Every row gives one point. To make a cloud, some directions were put in groups of two or more. Within a group, all points are equally far from the middle, so they leave a hole (a ring in 2 directions, a hollow ball in 3). The other directions are filled evenly. Then the cloud was stretched, turned, moved and blurred a little. How many holes are there, and how many directions does each take, smallest first?

Cloud (13 x 2):
|  .19 |  .25 |
|  .09 | -.55 |
|  .24 |  .22 |
|  .11 | -.11 |
|  .07 |  .18 |
|  .62 | -.18 |
|  .60 | -.28 |
| -.04 |  .39 |
|  .02 | -.23 |
|  .55 |  .12 |
|  .34 |  .41 |
|  .51 | -.33 |
| -.30 |  .07 |
Holes: 0

Cloud:
| -.22 |  .32 |  .23 |
|  .22 | -.12 | -.20 |
| -.22 |  .46 |  .40 |
| -.53 |  .03 | -.05 |
| -.05 |  .44 |  .33 |
| -.16 |  .21 |  .47 |
|  .13 | -.47 |  .26 |
| -.50 |  .78 |  .03 |
| -.64 |  .57 | -.03 |
| -.30 |  .34 |  .14 |
| -.06 | -.17 |  .36 |
| -.03 |  .33 |  .04 |
|  .16 | -.49 | -.09 |
| -.52 |  .41 | -.09 |
|  .03 | -.16 |  .11 |
| -.10 |  .03 |  .32 |
| -.08 | -.05 |  .25 |
|  .29 |  .42 |  .23 |
| -.76 |  .16 | -.02 |
| -.25 | -.36 | -.35 |
| -.18 |  .63 |  .06 |
Holes: 0

Cloud, 29 rows:
| -.12 |  .56 |  .15 | -.02 |
|  .17 |  .49 |  .46 |  .16 |
| -.43 |  .25 |  .46 |  .08 |
| -.48 | -.03 |  .16 |  .02 |
|  .16 |  .61 | -.12 |  .29 |
|  .33 | -.45 |  .07 |  .36 |
|  .46 |  .31 | -.10 |  .38 |
| -.22 |  .04 | -.44 |  .24 |
| -.42 | -.01 |  .48 |  .36 |
|  .20 |  .36 |  .50 |  .02 |
| -.25 |  .32 | -.38 |  .21 |
|  .03 |  .23 |  .66 |  .39 |
| -.36 | -.17 |  .56 |  .18 |
| -.19 |  .35 |  .52 |  .49 |
|  .09 | -.08 | -.50 |  .04 |
| -.11 |  .06 | -.18 | -.27 |
|  .51 | -.18 | -.23 |  .15 |
|  .02 |  .44 |  .07 | -.19 |
|  .31 | -.32 |  .14 |  .49 |
|  .23 |  .25 | -.05 |  .66 |
|  .39 | -.03 |  .52 |  .09 |
|  .05 |  .25 |  .16 |  .72 |
| -.06 |  .29 |  .59 | -.06 |
|  .29 | -.06 | -.46 |  .33 |
|  .14 | -.59 |  .09 |  .16 |
| -.43 |  .01 | -.15 |  .29 |
|  .02 | -.30 |  .12 | -.32 |
| -.10 | -.01 | -.47 |  .29 |
| -.13 |  .62 |  .33 |  .35 |
Holes: 1 (4)

Cloud, 57 rows:
| -.01 |  .85 |  .26 |  .25 |  .00 | -.08 |
| -.60 | -.11 | -.32 | -.43 |  .25 |  .22 |
| -.58 |  .40 | -.09 | -.12 | -.13 | -.27 |
| -.44 | -.04 | -.10 |  .42 | -.24 |  .02 |
| -.36 |  .01 |  .30 | -.47 |  .34 | -.45 |
|  .24 |  .25 | -.31 | -.03 |  .21 | -.26 |
| -.23 |  .53 | -.37 | -.18 | -.21 | -.31 |
| -.56 | -.18 |  .42 | -.15 |  .23 |  .10 |
|  .08 |  .42 | -.18 |  .15 | -.51 | -.29 |
| -.52 |  .42 |  .21 |  .40 | -.31 |  .24 |
| -.08 |  .19 | -.20 | -.12 |  .45 |  .49 |
|  .03 | -.29 | -.10 | -.28 | -.04 |  .67 |
| -.10 |  .72 | -.13 | -.01 |  .15 |  .04 |
| -.28 | -.14 |  .15 | -.16 | -.31 |  .34 |
|  .21 |  .07 |  .28 | -.27 |  .23 |  .39 |
| -.51 |  .77 |  .17 |  .23 | -.41 |  .00 |
| -.02 | -.23 | -.21 | -.49 |  .31 |  .22 |
| -.45 |  .16 | -.01 | -.28 |  .13 | -.45 |
| -.38 |  .07 | -.26 | -.60 | -.14 |  .15 |
| -.35 | -.16 |  .51 |  .28 |  .37 |  .42 |
| -.07 |  .14 |  .09 | -.66 |  .18 |  .06 |
|  .28 |  .46 | -.07 |  .36 |  .01 |  .34 |
| -.25 |  .24 | -.15 |  .08 |  .64 |  .08 |
|  .17 |  .13 | -.14 |  .02 |  .51 | -.44 |
| -.10 |  .76 | -.28 |  .34 | -.23 |  .01 |
|  .45 |  .38 | -.01 |  .29 | -.51 | -.06 |
|  .12 |  .33 | -.27 |  .44 |  .16 |  .46 |
|  .13 | -.11 |  .50 |  .22 | -.19 |  .27 |
|  .60 |  .23 |  .20 | -.20 | -.24 |  .30 |
|  .15 | -.32 | -.05 | -.21 |  .04 |  .58 |
|  .38 | -.32 | -.24 | -.06 |  .17 |  .05 |
|  .00 |  .28 | -.42 | -.20 |  .33 | -.06 |
| -.05 |  .34 | -.28 | -.09 |  .41 | -.15 |
| -.04 |  .36 |  .87 |  .38 | -.14 |  .03 |
|  .05 | -.30 |  .32 | -.37 |  .35 |  .15 |
| -.49 |  .07 |  .57 | -.15 |  .03 |  .13 |
|  .28 |  .57 | -.22 |  .17 | -.30 | -.29 |
|  .09 |  .25 | -.71 | -.30 |  .02 |  .14 |
| -.76 |  .11 |  .23 |  .07 |  .09 |  .26 |
| -.15 | -.14 |  .22 |  .00 |  .90 |  .09 |
|  .01 |  .39 | -.28 |  .26 |  .21 |  .60 |
|  .28 |  .24 |  .30 |  .52 | -.27 | -.36 |
|  .60 |  .49 | -.10 |  .13 | -.37 |  .13 |
| -.07 |  .48 |  .24 | -.25 |  .23 |  .34 |
| -.60 |  .35 |  .43 | -.20 |  .34 | -.40 |
| -.31 |  .46 |  .10 | -.51 |  .25 |  .06 |
| -.27 |  .38 |  .01 |  .62 | -.32 |  .48 |
| -.19 | -.17 |  .00 | -.10 | -.12 | -.29 |
| -.30 |  .19 |  .23 |  .38 |  .28 |  .55 |
| -.46 |  .41 |  .25 |  .00 | -.14 |  .65 |
| -.40 | -.08 |  .31 | -.06 | -.15 |  .45 |
| -.46 |  .42 |  .33 | -.07 |  .33 |  .18 |
| -.36 |  .82 |  .12 |  .33 | -.29 |  .22 |
| -.14 |  .35 | -.04 | -.28 |  .17 |  .65 |
|  .21 |  .02 | -.01 |  .22 | -.54 |  .19 |
| -.06 | -.14 |  .25 | -.51 |  .04 | -.16 |
|  .47 | -.17 |  .21 |  .15 |  .33 |  .20 |
Holes: 1 (4)
